Every row gives one point. To make a cloud, some directions were put in groups of two or more. Within a group, all points are equally far from the middle, so they leave a hole (a ring in 2 directions, a hollow ball in 3). The other directions are filled evenly. Then the cloud was stretched, turned, moved and blurred a little. Count the holes, and give their numbers of directions, smallest first.

Cloud (14 x 2)
array([[ 27, -30],
       [ 36, -20],
       [ 42, -10],
       [ -3,  70],
       [ 42,  -8],
       [-32,  51],
       [  2,  69],
       [ 37, -19],
       [ 38, -14],
       [ 30,  63],
       [-42, -35],
       [-19,  62],
       [  7,  70],
       [-46, -34]])
Holes: 1 (2)

Cloud (13 x 2)
array([[-25,  -2],
       [-24, -30],
       [ 47, -30],
       [ 28,  -1],
       [-48,  17],
       [-59,   6],
       [ 11,  59],
       [ 51,  45],
       [-80, -36],
       [ 24, -31],
       [ 22, -68],
       [ -7,  33],
       [ 64, -32]])
Holes: 0

Cloud (20 x 3)
array([[ 16, -56,  -8],
       [ 62, -16,  43],
       [ 15, -21,  44],
       [-35, -34, -47],
       [ -2, -31,  29],
       [ 32, -53, -31],
       [-21,  -5, -56],
       [ 27,   6,  61],
       [-56, -27, -23],
       [ 76, -29,   1],
       [-54, -28, -26],
       [-47, -31, -40],
       [-48,  57,  12],
       [  4,  41,  63],
       [ 71, -28, -13],
       [-19,  29, -40],
       [ 60,  37,  50],
       [-73,   9,  -9],
       [-46,  40, -26],
       [ 59, -40,  16]])
Holes: 1 (3)

Cloud (19 x 3)
array([[ 70,  28,  35],
       [ 16,  84,  33],
       [  9,  64, -40],
       [-36,  40, -27],
       [-33, -19,  26],
       [-55,  29, -12],
       [  1, -14,  22],
       [-56, -14,  72],
       [-57,  -9,  34],
       [  5,  55,   5],
       [ -9, -34,  70],
       [-32, -41,  35],
       [-51,  57,  38],
       [ 28,  16, -49],
       [  8,  75,  26],
       [ 34,  39, -20],
       [ 41,  10, -18],
       [-69,  41,  39],
       [ 27,  32,  13]])
Holes: 0

Cloud (26 x 4)
array([[ 10, -17, -64,  36],
       [ 83,  -1,  31,  21],
       [ -8, -59,  14,  22],
       [-36,  -5,  32,  46],
       [ 61,  14,  -2,  75],
       [ 79,   3, -13,  54],
       [ -1, -43,  21, -30],
       [ 22, -34, -41, -15],
       [-26,  10,  47,  41],
       [  4, -21,  58, -32],
       [ 58,  -8, -42, -19],
       [ 76,   2,   0,  61],
       [ 22, -11,  40,  79],
       [ 46,  31,   9,  75],
       [ 87,  30,  11, -20],
       [ -2,  20,  50,  56],
       [ 35,  56,  34,  38],
       [ 41, -29,  60,  16],
       [-47,   2,   8,  14],
       [ 78,  25, -20, -32],
       [  6,  29, -30, -55],
       [ 20,  43,  47,  43],
       [ -8,  26, -24, -52],
       [ 66,  52,  -9, -37],
       [ 11, -19,  40,  76],
       [-35,  10,  19, -36]])
Holes: 2 (2, 2)

Cloud (31 x 4)
array([[-34,  -1,  -4,  52],
       [ 47, -34,  24, -34],
       [ -8,  29, -10,  54],
       [-66,   5, -44, -26],
       [-54, -59, -10, -14],
       [ 38,  51, -19,  31],
       [-88, -43,  45, -42],
       [ -2,  63,   9,  20],
       [ 22,  63, -12,  24],
       [ 60,  12, -20,   2],
       [-30, -49,  37, -75],
       [ 47, -10,  37,  19],
       [  8,   0,  76,   0],
       [-34, -23,  25, -78],
       [-31,  14, -18, -64],
       [-66, -54,   2,   9],
       [ 24,  43, -21, -46],
       [ 29,  21,  57, -28],
       [-73, -68,  36, -11],
       [-64, -71,  35, -38],
       [-83, -54,  57, -20],
       [-28,  -7,   5,  52],
       [  3,   2,  22, -75],
       [ 13,  62, -11,  32],
       [-23, -23,  29,  47],
       [ 26,  41,   3, -49],
       [ 11, -41, -17, -35],
       [  4,  17,  68,  -6],
       [ 34,  10,  51, -46],
       [-13, -14,  22,  49],
       [ 40, -36,  37, -45]])
Holes: 2 (2, 2)
